Each row is a point. Each copy is the shape, with its points in the same order, turned, moved and blurred by noise. Say if it was mirrored as well.

Shape (6 x 2):
[[ 10 -23]
 [ -4  -6]
 [ 30 -25]
 [-10   3]
 [-18  20]
 [ 41 -23]]
Copy 1 (6 x 2):
[[  5 -32]
 [ -6 -19]
 [ 19 -44]
 [ -8  -3]
 [-12  12]
 [ 32 -41]]
Copy 1 is: only turned
Copy 2, 6 rows:
[[ 13 -30]
 [ 10  -7]
 [  4 -53]
 [  0  -5]
 [-11  16]
 [ -3 -60]]
Copy 2 is: mirrored
Copy 3 (6 x 2):
[[  8  30]
 [  6   7]
 [ -2  46]
 [ -2  -3]
 [-10 -20]
 [-11  53]]
Copy 3 is: only turned

Shape (6 x 3):
[[ -8  -1 -13]
 [-29 -30   5]
 [ 34   4  12]
 [ 38 -27 -34]
 [ 21   5 -21]
 [ -1 -21  32]]
Copy 1:
[[ 10  13  -3]
 [ -3  19 -40]
 [  8 -38   8]
 [ 58 -19  -8]
 [ 28  -7  12]
 [-16 -19 -31]]
Copy 1 is: only turned
Copy 2:
[[ -1  11  23]
 [ 12 -20  46]
 [-11  -7 -22]
 [ 43   8 -17]
 [  8  22  -6]
 [ -8 -38  15]]
Copy 2 is: mirrored
Copy 3:
[[  5  12   7]
 [ 33  -6 -17]
 [-29 -18  15]
 [  6 -17  55]
 [-10   4  32]
 [  0 -27 -19]]
Copy 3 is: only turned
Copy 4, 6 rows:
[[ 11 -13   0]
 [-17 -17 -27]
 [ 35  29 -10]
 [ 60 -15 -28]
 [ 41  -1   2]
 [ -9  23 -34]]
Copy 4 is: mirrored

Shape (9 x 6):
[[-30 -31   4   7  12  -7]
 [ 25   1  21 -33  34 -39]
 [-13  15  23  38  16 -38]
 [-34  36  11  39  14  -1]
 [ 26   0  -6  -2   2  31]
 [ 44 -15 -16  -4  28  29]
 [-19 -24 -48  46  29   8]
 [ -1  33  25  25 -24  -6]
 [-27  12   3 -14 -28 -17]]
Copy 1:
[[ -5 -27  26  -2 -13   8]
 [-27   5   8 -28  22 -58]
 [-60 -22  -7   4 -12 -11]
 [-47 -27 -25 -10 -44  16]
 [ 14  32 -14  -8 -22  -5]
 [ 33  28 -18   6 -22 -41]
 [ 23 -41 -22  33 -17  15]
 [-58  20 -15  -8 -24   9]
 [-31  12   3 -36  11  33]]
Copy 1 is: mirrored
Copy 2 (9 x 6):
[[ 33   4 -27  37   0 -25]
 [ 11  43 -19 -43  -3 -53]
 [ 55  46   2  -1  19   3]
 [ 49  29  17  17 -17  26]
 [-23   2  17  -1   1 -18]
 [-26  -7  36   9   6 -51]
 [ 56 -35  25  36   6 -26]
 [  8  30  -9  -1  15  29]
 [ 17  14 -40  -6  -3  12]]
Copy 2 is: mirrored

Shape:
[[  5 -19  21  17   7 -52 -25 -21]
 [-42  32 -10  -2 -15 -28  22   6]
 [ 33   6 -11 -30   7  14  -9  26]
 [ -1   5   9  18 -31 -34  18  -5]
 [-23 -15  -3 -13 -22  -6 -35  -3]
 [-20   6  -7 -16 -13   4 -33 -34]
 [  2   2  23 -14  21 -32 -26  22]
 [ -7  18  -6  11  -3 -14  28  43]
 [-23 -27  16 -29  -5 -30 -14 -29]
 [-16 -12  15 -14  10 -15 -21  -9]
 [-24 -29  18  -1 -17 -60 -16 -13]
 [  5   5 -14   2   7  -7   9  41]
 [-44 -24  27   4 -20  -8  -6 -26]
 [ 10   3 -32  -8  23  -2  -2  16]]
Copy 1:
[[ 29 -50  29   7   8  -1  30  -7]
 [ 12  18 -13 -22 -33   1  41  16]
 [  3  -4 -25  -4  27 -45 -23   7]
 [ 30   9  28 -20  -7  -3  20  -8]
 [-16 -13 -11   0  28   9  31  -4]
 [  5  -9 -26  20  23  30  17   0]
 [  3 -54 -11 -14   1 -28  14  -2]
 [ -5  18   5 -27 -28 -44  15   5]
 [  9 -37   3  -8  23  33  23  24]
 [ -4 -37  -4   1  12   5  12  10]
 [ 11 -40  28 -18  13  17  47   4]
 [ -8   4   1  -8  -4 -50   9   6]
 [-12 -17  17  -7   1  47  20   2]
 [  2   0 -16  15   8 -45   7  26]]
Copy 1 is: mirrored
Copy 2:
[[-26   2   5   9 -28 -56 -10  40]
 [  1  10  20 -16  14  -7 -55  -1]
 [ 10   4 -43  -2  20 -16  23 -13]
 [-14  21  21 -11  13 -16 -16  39]
 [-35   8  -7  18 -21  -1 -13  -6]
 [-38 -22   2  -1 -22  -1  -7 -12]
 [  6  22 -23   4 -24 -49 -10  -1]
 [ 30  26   7   4  33 -19 -23   9]
 [-27  -5 -18  -4 -45  -6 -28  27]
 [ -6  -1 -12   9 -35 -21 -17   7]
 [-34  21  -1  10 -35 -30 -37  44]
 [ 21  19 -14  17  27 -21  -9   2]
 [-15   2  23   8 -43  14 -25  30]
 [ 11 -18 -26  15  25 -26  -9  -3]]
Copy 2 is: only turned

Shape (17 x 11):
[[ 11  -2  20  13 -10 -38  -3  20  17  39 -20]
 [ 21 -14  -8  34 -10 -19  -4   9  -4  30  -6]
 [-33  35  10  22 -16   8  -9  33 -34  -5 -28]
 [ 12  -5   1  12  32 -29  -4  15  10  28 -13]
 [ -9  15 -18   3 -25  15  34 -22   6 -17  -3]
 [ -7   8 -16   6 -20  40  25 -10  -7 -33  16]
 [  3   6 -12 -20 -15  52  22  -9   1 -20   7]
 [ 18  12   0  33  -6   1  -3  29  17  39   3]
 [-36  27  13  32   3  18 -17   9 -28 -14  -9]
 [-23 -19  -2   3 -22  28  21 -17   6  -8  29]
 [-15   1  -6  11   0 -14  -6  31  31  31  -8]
 [ 22 -11  19  34  12 -17   2  35  19   9  -8]
 [ -2  27  -7  -4 -13  26   5 -31   4  -9  28]
 [-29  32  11   8  -2  -4   0  46 -55   1   6]
 [  6 -10   3 -19 -30  40   0 -26   7 -10   6]
 [  2 -13 -25  14   2  -6 -12  18   5  29 -17]
 [ 15  -5 -15   9 -15 -29 -23  22  25   1   3]]
Copy 1:
[[-22 -41  -7 -25  -4 -40  29 -12 -15  25   4]
 [-19 -14 -14  -4 -18 -35  29  12   5  33  -2]
 [  0  25  -3  12  52 -29  33  20 -44  19  21]
 [-23 -20  12 -36  -5 -18  18  21   0  19  -1]
 [-11   6 -30  22  29  28  10  -8  16   7  -9]
 [ -2  40 -13  37  12  25   9  -2   3  -7  -3]
 [ 11  27  -1  34  13  29 -10 -17   6  -4   1]
 [-11 -13  -1  -5 -21 -15  51  -4  -5  25  24]
 [  5  25  -5  22  46 -22  29  34 -26 -11   7]
 [ -9   6  -7  41   5  13  26  -7  12 -11 -32]
 [-21 -38  17  -4   2  -1  42   8 -20  23   7]
 [-24  -6 -13 -30 -24 -26  37   1 -26  11   7]
 [ -5   7 -10  36  17  12   6  -3  22 -25  16]
 [-30  35  26   8  47 -43  29   8 -26  19  14]
 [ 16  -2 -14  46  -2   9  -6 -22   6  -8  -4]
 [-11 -21  11   7 -17 -19  22  18   4  40   1]
 [-42 -18  -5  13 -30  -9  18   8 -23  20  11]]
Copy 1 is: mirrored
Copy 2, 17 rows:
[[ 16 -21 -35  -1 -17 -32 -31   7  26  -8  -7]
 [ 21 -23   2  -3 -16  -7 -39  17   8  12  -2]
 [-60 -53  15 -26  -2 -15 -12  -4  24  -9   2]
 [ 14   6   3   8  -7 -35 -26  11  21  -8 -24]
 [-21 -16   9   0 -47  25  19 -17  -6  -9  12]
 [-34 -14  28  -5 -31  29  17  -4 -22 -17  30]
 [-22  -6  16  -7 -15  39  26  -5 -31 -36  15]
 [  8 -21   3  -2 -17   1 -53  10  28 -26   9]
 [-52 -49  43 -11  -2 -20 -18 -16   3  -7  11]
 [ -7 -16  24   8 -24   8  16   0 -15 -11  50]
 [ -2  -8  -3  10  -3 -13 -26   4  42 -13  10]
 [ -6  -5  -5  12 -20 -31 -49  29  10 -16  -4]
 [ -6  -6  23 -17 -25  12   5 -37 -16 -24  27]
 [-46 -41  28 -57  -1 -29  -8  20  24 -11   8]
 [ -2 -16  -5  -1  -4  22  14 -17 -38 -20  27]
 [  5 -10   6   2   8   2 -25   4  21   6  -9]
 [ -7  13 -20  -7  -7 -10 -41  -2  11  12  14]]
Copy 2 is: only turned
